Rows are points. To make a cloud, some directions were put in groups of two or more. Within a group, all points are equally far from the middle, so they leave a hole (a ring in 2 directions, a hollow ball in 3). The other directions are filled evenly. Then the cloud was stretched, turned, moved and blurred a little. Count the holes, and give their numbers of directions, smallest first.
In the rows, 128 means zero.

Cloud (13 x 2)
[[162  90]
 [115 138]
 [149 133]
 [169 127]
 [133  90]
 [197 127]
 [153 141]
 [182 111]
 [132 106]
 [123 139]
 [158 148]
 [158 100]
 [142  94]]
Holes: 0

Cloud (19 x 3)
[[ 96 123 113]
 [151 122 168]
 [147 104 153]
 [149 112  86]
 [100 116 144]
 [ 90 110 104]
 [162 131 104]
 [ 99 129 131]
 [103 124 100]
 [185 175 137]
 [171 116 130]
 [120  87 142]
 [137  80 131]
 [100 103 142]
 [191 157 150]
 [158 105  96]
 [ 87 105 113]
 [134  81 135]
 [182 137 150]]
Holes: 1 (2)

Cloud (31 x 4)
[[149  84 121 130]
 [147 144 101  79]
 [ 96 113 129  97]
 [139  88  79 124]
 [130 138  75 148]
 [113 159 166 128]
 [103 103 106 164]
 [115 116 156 102]
 [140  83  89 133]
 [116 127 166 107]
 [108 154 103  78]
 [132 112  65 143]
 [125 119  67 146]
 [129 153 106  74]
 [149 140 133 171]
 [148 132 139 174]
 [120 147 100  73]
 [124 164 162 105]
 [140  88  80 121]
 [107 131 167 116]
 [112 114  98  77]
 [126 126 146 176]
 [106 109 136  95]
 [135 157 109 157]
 [158  98 134 154]
 [113 153 161 149]
 [146 116  66 127]
 [144  98 128 170]
 [148 117  68 123]
 [147 151 108 158]
 [106 142 164 147]]
Holes: 2 (2, 2)

Cloud (55 x 6)
[[ 88 141  90 130 143  97]
 [130 132 173 164 116 169]
 [103 116 147 128 104 131]
 [138 155 160 159 149 157]
 [142 121 107  88  98 130]
 [ 90 166 128 151 164 112]
 [129 156 133 162 115 207]
 [120 160 142 134 128 133]
 [139 117 133 126 119  63]
 [108 139 151 123 136 176]
 [118 115 169 138  90 116]
 [126 152 139 135 100 168]
 [106 137 112 194 123  85]
 [148 108 155 150 102 182]
 [147 127 118 143 124  83]
 [118 137  87 158 119 194]
 [131 119 153 199 145  98]
 [137 145 154 196 114 130]
 [101 129 136 133 138  59]
 [127 127 132 137 141 166]
 [125 121 145 107  73 129]
 [146 166 130 133  79 178]
 [105 132  87 135 139 134]
 [158  95 133 115  63 132]
 [120 128 123 152 108 150]
 [129 120 133 156 145  75]
 [105 140 128 140 111 123]
 [130 139 134 172 123 133]
 [100 127 179 171 110 113]
 [132 160 104 145  82 146]
 [124 164 126 153 155  84]
 [133 153 117 143 137 139]
 [120 143 147 140 137 137]
 [ 99 157 140 181 188 104]
 [ 93 129 135 169 120  84]
 [140 153 172 162  99 119]
 [114 118 115 124 149 130]
 [122 118 161 151 132  97]
 [ 84 119 154 164 104  66]
 [ 76 158 151 186 183  91]
 [117 141 148 165  86 178]
 [151 143 108 165 139 188]
 [125 123 119  93  62  93]
 [156 146 159  99  77 133]
 [ 90 120 148 126 107 114]
 [121 135  94 123 123 120]
 [129 159 172 138 135  58]
 [ 62 169 130 172 160  74]
 [100 139 106 153 156  92]
 [105 114 139 131 116  70]
 [133 131 103 162 155  90]
 [ 83 174 121 131 135  55]
 [106 129 123 104 129 164]
 [126 154 126 109  92 112]
 [138 104 146 114 110 111]]
Holes: 0

Cloud (89 x 8)
[[154  99 149  86 173 129 113  82]
 [129 167  96 145 127 122 101 179]
 [102 149 119 146 117 164 150  87]
 [135 136 130 155 110 104 105 183]
 [116 135 149 150 100 167 123  76]
 [133 159 126 146  93 128 128  85]
 [ 59 130 150 137  98 121  95 151]
 [ 91 115 109 119 121 100  84 158]
 [109 109 144 115 110 166 135 108]
 [ 82 145 164 155  93 112  86  94]
 [107 147 118 183 114 142 160 150]
 [ 91 139 127 149 129 127 155  77]
 [137 173 143  96 143 124  92 134]
 [147 149 152 116 173 125 194 115]
 [109 164 113 151  81 129  70 142]
 [ 83 138 137 185 128 150 137 107]
 [121 111 130 131 112 147  74  81]
 [119 148 156 127 148 118  87 167]
 [ 98 120 133 177 129 153 136 132]
 [114 163 112 159 129 103 126 176]
 [102 161 114 165 106 100 103 180]
 [103 144 129 135 131  85  73 150]
 [ 96 150 177 162  91 124 126 105]
 [117 149 122 152 107 128  54 134]
 [ 88 171 100 161 109 124 100 154]
 [115 150 175 148  94 121 155 144]
 [ 91 139 155 167 106 162 180 140]
 [ 90 147 113 123  88 140 114 196]
 [ 99 163  93 126 102 141 101 128]
 [161 116 155  87 177 137 119  66]
 [ 74 100 153 144 104 124  93 116]
 [160 143 151 107 112 133 121 187]
 [ 96 134 134 127 115 160 101  67]
 [156 108 175 100 166 125 166 100]
 [166 160 102  83 146 134 107 177]
 [178 136 104 107 161 144 160 123]
 [140 146 134  77 141  95 126 179]
 [ 86 155 118 154  98  98 135 152]
 [166 152 164 137 153 144 139 110]
 [170 149 121 120 133 113  96 100]
 [ 65 143 148 158 117 137 163 121]
 [159 130 116 110 126 124  62 148]
 [ 85 159 120 165  78 118  80 180]
 [121 136 142 116 156 156 145 179]
 [139 177 138  89 132 111 114 136]
 [ 68 125 159 171 111 118  82 110]
 [153 174 140 124 123 152 183 117]
 [168 140 106 122 116 120 105 112]
 [104 128 169 113  96 109 101 102]
 [140 123 153  87 139 167 131  88]
 [104 147 139 166 106 132  63 107]
 [179 120 160  81 153 111 120  96]
 [129 141 137  86 145  98 114 190]
 [170 125 112  95 127 108  86 172]
 [143 171 110 122 143 103  94 138]
 [124 123  90 111 117 105 101 177]
 [145 141 136  84 182 145 141  91]
 [179 154 119 103 147 104 119 110]
 [135 149 128 159 103 143 137  79]
 [129 122 138 157 113 151  89  98]
 [110 151 110 119 148  95  85 126]
 [ 97 121 148  95 135 134 152 115]
 [ 84 142 149 161  78 102  89 151]
 [121 180 146 139 101 122 159 128]
 [ 96 127 127 123 136  89  70 141]
 [ 92 132 137 105 102 114  70  86]
 [123 126 116 141  90  98 114 171]
 [144 131 129 128 171 134 152  66]
 [109 129 160 145  90 105 133  99]
 [159 141  89  95 141 125 101 184]
 [109 160 153 115 156 156 145 106]
 [138 146 135  89 134 110 176 172]
 [123 143 125 139 123  98  86 198]
 [125 162 120 166  99 119  86 148]
 [109 111 121 157 112 142 159 144]
 [114 139 134  85 135 116 142 186]
 [100 113 164 140 111 128 160  75]
 [143 144 158 113 120 122 109 195]
 [144 115 172  97 177 129 158  84]
 [109 113 156 156  79 127 121 135]
 [164 145 118  59 124 118 121 165]
 [167 138 121  81 167 107 170 134]
 [143 155 148 103 145 125 197 111]
 [134 132 151 109 186 127 165  97]
 [107 131 106 122 121 152 133  84]
 [152 121 133 128 143  99 154 106]
 [164 170 131  83 125 120 145 122]
 [133 133 138 170 130 117 160 157]
 [105 179 136 107 116 124 102 132]]
Holes: 3 (2, 3, 3)
